Rows are points. Examples show where two turns around zero, p and q, send a point. Write where each new point lands after one turn and then the other. Backwards means that the second turn is done in reverse. Each puzzle has new turns, and all numbers are rounded.
In the rows, zero is written as 100.

Turn p:
[126 71] -> [133 80]
[56 134] -> [48 120]
[64 93] -> [68 83]
[107 111] -> [104 113]
[146 91] -> [147 105]
Turn q:
[110 133] -> [105 134]
[65 57] -> [72 52]
[125 110] -> [123 114]
Where do these land?
p, then q: [143 131] -> [125 147]
q, then p: [109 121] -> [99 123]
p, then q: [118 61] -> [133 73]
q, then p backwards: [51 103] -> [52 110]
p, then q: [79 84] -> [88 76]

Turn p:
[128 124 110] -> [132 121 94]
[89 54 112] -> [88 65 132]
[82 94 61] -> [74 82 71]
[146 143 124] -> [154 140 96]
[55 85 93] -> [53 92 107]
Turn q:
[128 130 125] -> [137 118 124]
[93 49 63] -> [75 55 63]
[95 80 110] -> [89 83 110]
[127 133 93] -> [137 122 92]
[97 58 90] -> [82 62 90]
[60 149 119] -> [80 159 121]
Where do these land?
p, then q backwards: [103 134 71] -> [95 117 59]
q, then p: [80 64 105] -> [68 83 121]
q, then p backwards: [80 98 150] -> [74 80 143]
q, then p: [106 96 63] -> [95 80 69]
q, then p: [161 138 105] -> [171 102 86]
p, then q: [71 70 105] -> [66 91 123]

Turn p:
[100 92 126 84] -> [100 92 129 91]
[110 164 83 109] -> [110 158 72 81]
[100 84 138 90] -> [98 90 141 100]
[156 151 79 125] -> [152 156 71 109]
[60 35 95 110] -> [59 41 101 129]
[71 107 97 108] -> [71 106 92 98]
[104 66 83 74] -> [111 56 94 92]
Turn q:
[143 64 83 96] -> [135 71 69 80]
[118 75 124 132] -> [124 70 97 133]
[72 75 64 116] -> [65 90 60 105]
[118 95 158 112] -> [130 76 140 128]
[75 127 78 45] -> [67 130 115 48]
[83 155 68 115] -> [83 164 87 109]
[91 109 124 83] -> [95 100 131 95]
Where do these land?
q, then p: [96 90 82 114] -> [95 95 76 104]
q, then p: [53 117 107 101] -> [54 118 110 98]
q, then p: [105 130 89 119] -> [105 134 85 99]
q, then p: [159 81 43 88] -> [157 74 53 67]
p, then q: [116 52 156 88] -> [123 47 137 134]
q, then p: [72 130 123 89] -> [74 126 131 94]

Turn p:
[128 77 78 125 120 121] -> [126 72 81 125 126 114]
[139 75 104 104 104 98] -> [135 75 101 113 98 88]
[144 106 62 110 117 76] -> [139 112 62 124 115 78]
[138 106 74 139 125 116] -> [134 100 79 141 129 119]
[30 102 155 66 122 64] -> [49 120 161 48 115 65]
[138 98 57 86 127 129] -> [145 91 56 90 123 121]
[53 116 118 101 75 96] -> [51 116 119 93 82 106]
[84 132 139 86 47 115] -> [79 121 130 89 41 125]
[47 89 112 83 62 85] -> [42 94 110 78 70 85]
Turn q:
[99 75 136 154 99 123] -> [88 105 138 155 91 127]
[142 61 83 54 79 78] -> [128 34 85 73 79 94]
[99 123 65 82 153 90] -> [112 109 71 81 159 89]
[89 119 67 111 64 124] -> [87 124 58 107 69 105]
[93 112 99 144 144 80] -> [106 122 111 138 145 80]
[90 57 76 63 77 54] -> [84 40 86 78 86 58]
[67 81 127 98 76 133] -> [55 101 120 98 74 127]
[144 139 104 90 73 113] -> [147 123 90 82 67 114]
[76 134 143 105 135 105] -> [92 144 142 88 131 105]
Where do these land?
q, then p: [105 103 144 124 115 82] -> [114 111 150 117 99 96]
p, then q: [66 67 79 112 82 141] -> [44 76 83 112 105 126]
q, then p backwards: [139 114 113 113 87 87] -> [145 107 117 96 96 96]
p, then q backwards: [128 143 121 47 91 99] -> [126 157 126 77 70 104]
p, then q: [88 154 58 63 118 135] -> [109 129 43 53 116 133]
q, then p: [71 56 86 133 71 44] -> [49 84 109 141 101 41]
p, then q: [103 64 99 109 135 112] -> [103 68 114 111 135 114]

Turn p:
[176 111 77 118 102 62 108 106 135] -> [157 101 81 116 120 53 128 97 147]
[72 90 103 80 65 108 87 105 60] -> [95 92 100 71 62 116 85 104 61]
[130 106 75 88 116 121 127 87 96] -> [115 107 97 91 118 121 142 83 113]
[92 118 87 101 139 139 92 122 85] -> [90 117 79 105 129 145 106 123 91]
[68 126 120 157 105 68 118 65 112] -> [76 126 126 169 87 70 96 82 92]
[109 81 129 120 73 96 101 93 103] -> [111 73 125 115 77 91 90 101 106]
[74 76 103 66 99 99 105 134 97] -> [70 80 96 61 104 95 98 123 85]
[60 98 86 109 91 123 73 98 113] -> [66 109 80 104 77 121 73 101 109]
[120 73 93 76 129 74 105 79 81] -> [112 79 95 85 134 87 109 62 81]
[99 122 126 86 80 109 85 110 118] -> [106 117 121 86 91 100 75 123 115]
Turn q:
[122 130 92 91 124 108 104 101 86] -> [119 139 98 90 110 106 101 98 84]
[127 94 131 143 98 70 88 93 131] -> [146 76 125 116 92 80 83 86 134]
[123 96 97 101 129 70 129 123 119] -> [125 112 110 83 125 75 129 106 128]
[125 76 82 90 73 72 80 128 73] -> [108 80 85 74 85 57 93 131 77]
[65 105 71 90 87 126 83 117 141] -> [68 109 61 129 91 115 97 124 130]
[112 107 65 92 77 138 133 55 116] -> [103 107 68 86 63 150 132 75 103]
[64 87 62 84 88 115 127 108 78] -> [57 96 76 99 100 106 141 111 76]
[79 108 130 70 53 118 102 113 71] -> [54 99 130 88 66 112 86 124 75]
[102 88 131 146 110 107 100 99 74] -> [124 72 135 125 115 107 98 96 75]
[63 80 131 123 115 104 72 118 115] -> [85 73 116 140 130 99 74 113 117]
[113 136 105 91 114 68 87 71 106] -> [112 132 103 92 96 80 78 59 108]
[106 93 102 79 133 105 95 73 89] -> [100 105 92 77 129 114 88 76 91]
Where do these land?
p, then q: [70 76 112 103 81 125 122 96 106] -> [62 71 117 110 90 117 101 109 106]
p, then q backwards: [125 127 60 120 98 128 69 121 63] -> [135 113 52 115 105 152 89 99 109]
q, then p backwards: [120 104 107 131 82 59 102 114 134] -> [137 100 108 121 64 76 108 96 132]
p, then q: [84 121 103 96 117 92 87 128 115] -> [93 126 93 120 117 77 94 115 101]
p, then q: [120 71 102 72 81 91 102 93 130] -> [88 86 94 66 100 94 87 89 140]
q, then p backwards: [109 113 106 68 77 66 107 82 84] -> [77 99 95 66 68 77 106 82 104]
q, then p: [60 71 120 133 96 89 81 68 104] -> [79 57 98 135 92 104 76 63 103]
p, then q backwards: [61 97 115 67 109 85 129 76 92] -> [75 109 122 73 102 80 122 86 60]
q, then p backwards: [69 92 50 129 103 85 111 71 130] -> [112 77 44 139 114 90 114 80 113]
q, then p: [131 69 106 100 87 132 81 106 83] -> [119 66 79 71 102 126 96 118 95]
q, then p backwards: [123 143 111 97 134 135 103 114 101] -> [112 160 112 93 116 125 87 96 88]
p, then q: [128 115 105 86 135 112 107 131 58] -> [124 124 107 78 139 115 119 127 70]

Turn p:
[83 88 134 63 66 52 122 107 79 80 86] -> [79 98 122 57 84 66 151 90 96 74 79]
[115 105 77 112 119 122 123 114 127 141 49] -> [113 88 77 116 105 150 96 132 112 120 52]
[134 90 83 123 89 124 69 71 118 106 113] -> [130 89 105 116 74 112 54 89 111 115 120]
[94 86 122 72 140 87 94 122 101 76 93] -> [83 95 113 63 143 113 105 100 90 79 103]
[97 102 82 102 103 119 101 63 85 96 120] -> [109 101 81 116 95 100 100 66 101 114 125]
[94 93 98 95 94 72 92 112 73 68 107] -> [100 101 98 84 107 67 106 91 91 64 106]
[104 123 132 106 144 72 122 113 104 104 73] -> [107 127 123 90 147 115 120 109 98 100 62]
[80 95 75 150 81 123 91 81 120 123 122] -> [90 94 93 161 80 91 67 97 120 121 107]
[120 124 87 81 127 84 77 127 114 136 107] -> [112 108 87 71 126 95 75 139 94 134 93]
[83 79 93 103 75 101 95 82 78 96 111] -> [91 82 94 112 79 77 103 75 93 94 109]
[125 105 122 103 121 112 137 141 97 126 78] -> [118 92 112 106 122 130 133 146 84 106 78]
[89 110 81 112 61 122 92 80 97 67 114] -> [95 116 84 120 59 93 92 81 108 79 129]
[76 100 135 70 80 95 80 99 74 75 99] -> [70 111 116 71 84 85 113 80 66 80 110]
[106 100 80 107 101 117 105 89 134 109 128] -> [101 97 94 115 97 109 85 108 133 123 125]
Turn q:
[100 112 129 117 119 102 124 82 71 85 135] -> [85 108 136 97 106 114 135 103 77 84 132]
[124 87 86 125 93 92 64 134 91 92 92] -> [124 82 92 110 92 82 57 121 82 87 110]
[66 99 127 106 137 123 86 127 83 113 99] -> [89 108 117 103 125 152 76 128 99 100 103]
[93 78 89 96 66 65 110 112 100 107 93] -> [91 83 102 95 80 64 98 120 107 120 79]
[113 125 146 103 72 107 129 103 128 80 108] -> [122 135 137 103 81 89 127 95 131 77 100]
[113 76 85 120 78 66 102 83 141 113 108] -> [92 73 103 128 77 59 97 78 123 118 105]
[85 117 90 119 91 112 70 66 115 86 62] -> [86 128 85 118 89 99 70 59 85 87 78]
[105 125 76 95 123 110 125 112 131 74 110] -> [97 102 71 106 115 99 123 98 130 58 111]
[102 120 85 69 99 108 98 80 96 90 137] -> [93 114 80 66 104 98 120 83 103 103 131]
[88 119 92 111 107 108 102 118 107 139 67] -> [105 117 81 137 115 114 92 118 105 118 76]
[117 75 79 50 106 79 61 93 72 108 67] -> [116 73 78 58 129 85 70 87 71 129 71]
[93 67 117 88 109 128 129 91 65 114 122] -> [97 78 119 78 89 145 133 110 86 119 105]
Where do these land?
q, then p: [101 59 93 116 119 91 50 115 64 130 100] -> [99 54 103 104 110 82 64 104 44 112 110]
q, then p: [116 91 123 128 117 105 79 107 114 84 98] -> [110 105 134 104 100 103 78 84 91 83 122]
q, then p: [119 102 98 60 112 113 99 96 122 99 137] -> [105 90 97 80 107 114 105 97 137 131 133]
p, then q backwards: [114 106 90 116 121 100 132 96 124 105 99] -> [102 108 112 89 116 113 115 120 124 127 95]
p, then q: [96 94 104 122 126 124 132 54 93 95 85] -> [100 100 101 139 83 130 126 60 83 93 103]
p, then q backwards: [108 117 87 109 95 116 53 100 116 109 83] -> [81 94 98 111 83 118 55 115 92 103 82]
q, then p: [59 94 113 118 122 72 126 99 114 85 83] -> [54 111 118 117 118 115 102 90 101 72 75]
q, then p: [96 96 95 78 107 108 112 121 99 80 86] -> [97 94 87 78 102 124 102 106 106 78 99]
q, then p backwards: [110 94 139 24 75 86 88 119 86 115 85] -> [149 119 113 68 121 42 91 93 120 131 91]
p, then q backwards: [63 120 92 120 78 117 128 116 117 118 108] -> [66 117 82 132 90 92 130 110 111 126 102]
q, then p: [115 121 85 102 89 80 115 76 43 94 136] -> [104 98 82 98 117 53 159 101 84 109 113]
q, then p backwards: [104 106 82 107 38 89 87 100 108 86 102] -> [99 121 81 98 46 80 78 91 92 103 109]

Turn p:
[124 103 96 76 111 102 92 91 114 111 73 114] -> [130 110 89 86 109 86 101 96 112 113 76 115]
[89 93 110 86 117 102 100 103 81 93 111 71] -> [92 89 129 96 119 93 101 94 89 86 99 82]
[91 113 101 100 107 90 110 105 99 86 99 127] -> [80 113 88 101 100 88 100 106 104 90 100 121]
[117 134 98 106 113 101 104 78 101 81 99 88] -> [108 133 88 106 109 101 108 82 102 75 95 85]
[103 101 108 105 86 78 114 106 134 114 113 106] -> [103 97 101 107 67 93 114 103 130 103 113 106]
[92 98 99 90 94 98 73 89 91 112 111 101] -> [111 101 114 88 100 102 81 90 89 107 116 107]
[97 94 86 94 80 101 119 89 112 99 110 104] -> [99 89 85 83 77 103 114 98 98 95 107 100]
[74 85 92 96 101 109 116 102 103 107 117 108] -> [74 81 100 80 96 102 106 98 102 106 112 102]
[113 85 104 128 130 98 86 103 86 79 103 103] -> [95 89 93 133 133 109 85 91 104 87 98 105]
[105 83 126 108 106 114 92 97 90 113 94 96] -> [103 92 119 114 114 114 106 90 95 120 92 106]
[115 95 100 73 87 98 125 107 79 125 88 91] -> [117 92 105 90 102 76 131 116 78 118 97 94]
[98 110 95 121 91 106 90 121 114 104 113 101] -> [95 106 98 107 93 119 90 118 117 104 116 92]
[91 126 87 127 117 89 73 96 88 86 72 90] -> [94 130 87 123 111 94 60 92 92 98 88 81]
[92 82 98 93 60 114 107 115 107 91 97 99] -> [99 81 102 89 72 120 105 126 86 100 91 102]
Turn q:
[93 94 103 115 87 87 76 85 96 96 75 120] -> [95 117 92 109 100 90 72 84 84 91 80 112]
[83 84 123 97 89 79 86 93 109 100 123 87] -> [79 82 120 107 93 82 89 76 107 101 103 83]
[120 84 90 102 99 120 121 83 118 102 92 96] -> [120 89 89 112 99 122 115 89 112 85 106 118]
[124 119 94 102 101 114 99 114 105 112 96 110] -> [121 117 97 101 94 104 100 120 112 111 106 112]
[117 115 92 100 85 125 109 103 88 105 94 87] -> [125 106 90 101 85 120 111 106 93 114 103 94]
[114 120 89 122 113 82 99 92 112 102 91 100] -> [110 123 81 111 119 85 101 100 116 96 99 97]
[76 104 95 118 86 114 116 104 100 78 112 120] -> [72 116 93 102 78 103 117 104 83 82 111 104]
[94 83 83 84 85 82 119 110 108 85 119 86] -> [91 69 89 81 84 84 120 94 106 91 102 92]
[74 103 109 92 114 112 91 117 112 79 120 86] -> [66 93 111 90 94 114 97 115 114 94 108 76]
[113 96 93 93 117 86 82 86 81 96 107 105] -> [116 98 105 87 121 87 81 100 89 89 108 93]
[114 116 110 77 112 84 126 110 90 108 81 107] -> [118 105 115 85 116 92 125 112 103 111 74 110]
[73 93 104 84 109 95 86 89 87 116 97 111] -> [82 97 114 86 119 102 84 87 84 113 99 110]
[105 89 115 114 105 119 89 115 94 121 93 85] -> [104 89 105 128 101 115 87 114 98 121 100 99]
Where do these land?
q, then p backwards: [89 114 110 103 99 101 103 112 87 75 92 103] -> [89 117 102 95 89 110 111 109 96 85 86 87]
q, then p: [115 105 110 104 112 87 91 87 102 117 99 111] -> [108 115 101 116 109 93 97 87 119 98 105 111]
q, then p: [91 101 97 96 92 85 89 111 95 90 99 102] -> [104 99 108 97 90 85 85 105 90 100 96 97]
q, then p: [111 86 100 114 93 122 96 111 98 115 96 111] -> [100 99 89 111 104 119 95 115 98 112 117 114]
p, then q: [83 89 110 112 91 96 113 108 106 111 116 88] -> [82 85 109 117 84 102 109 86 97 107 106 97]
q, then p: [84 92 94 95 95 100 109 98 94 106 98 94] -> [93 89 97 91 103 96 104 92 88 110 101 100]
q, then p: [103 112 104 91 89 94 123 89 97 109 90 102] -> [104 110 88 100 99 88 125 91 95 107 93 104]
p, then q: [92 64 99 105 91 104 91 104 101 100 91 112] -> [97 85 99 109 96 105 78 100 85 102 101 127]
p, then q: [83 117 77 109 93 102 68 68 99 112 106 113] -> [115 118 104 73 97 105 73 80 96 112 130 91]
p, then q: [124 96 70 112 110 98 106 96 113 113 114 112] -> [109 85 78 90 104 95 104 98 122 90 130 109]
q, then p: [105 105 106 102 104 94 118 107 94 95 89 58] -> [104 82 93 108 103 98 116 98 104 113 81 65]
q, then p: [85 97 110 77 102 102 96 112 84 116 101 107] -> [98 97 124 94 107 91 103 103 93 123 99 116]
p, then q: [98 115 100 93 88 110 73 101 120 103 87 112] -> [114 121 104 89 84 108 82 105 115 115 95 110]
q, then p: [125 105 106 93 90 105 106 101 92 24 122 66] -> [120 80 117 107 82 117 117 122 79 48 68 58]
p, then q backwards: [113 101 106 94 150 100 118 93 118 112 100 110] -> [99 110 96 93 117 65 117 87 134 116 95 92]
